Each point is reached from the start by the listed moves, each made once or not at all, plus a little noise. Is the number of moves made odd or even? Then give how often each move was made.

Moves:
(1): [58  3  8]
(2): [ 6 56 -7]
(3): [-18  27  60]
Start: [-4 -6 10]
Points:
[59 51 11] => even (1, 1, 0)
[-15  75  62] => even (0, 1, 1)

Moves:
(1): [ 62  -2  -4  14   8   1  -7   3 -15  -8  -7   7]
(2): [ 11  86   6  -6 -11  -2  13   5  -4   2  -2 -31]
(3): [  3  -5  66  16  10  -9   0  -2  -5   9 -16  10]
(4): [ -7   3  -6  48   6 -12 -13  -8   0   2   7  -7]
(5): [  1   0   5  -9  71  14  -4  11   3  -3  30 -12]
(6): [ -3   2  16  16 -18  72  11 -19   9  -7   5  -7]
(7): [  5 -14   0   1  19 -20  70   1   5 -32   3   8]
(8): [-7  3  6 12 -2  7  6 46  4 -5  2  4]
(9): [  7  12   2  -9 -11 -14 -10  -5  60 -17  10   9]
(10): [ 21  -4 -15  25 -15   4  27   9  20  82  -6   9]
(11): [  6  -2   5   8 -31 -13   8   2  -7   7  69  -6]
Start: [  2 -15  36   5 -19  -5 -16  30 -49  35 -10 -23]
Points:
[ 84  69  40  -6  53 -26  44  46  -7 -25  27 -44] => odd (1, 1, 0, 0, 1, 0, 1, 0, 1, 0, 0)
[ 80  78 121  33 -38  42  -5  11  -6   8 -17 -37] => odd (1, 1, 1, 0, 0, 1, 0, 0, 1, 0, 0)
[ 58 -13  35  92 -41 -21 -19  75 -68  25  58 -28] => even (1, 0, 0, 1, 0, 0, 0, 1, 0, 0, 1)
[ 22  -3  43  43 -68  62  20  62  46  93  -1  -8] => even (0, 0, 0, 0, 0, 1, 0, 1, 1, 1, 0)
[ 39  48 107  59 -36  37 106  27 -24  90 -26 -34] => odd (0, 1, 1, 0, 0, 1, 1, 0, 0, 1, 0)
[ 57 -12 103  99 -11  49 -23   6 -60  33 -22 -23] => even (1, 0, 1, 1, 0, 1, 0, 0, 0, 0, 0)
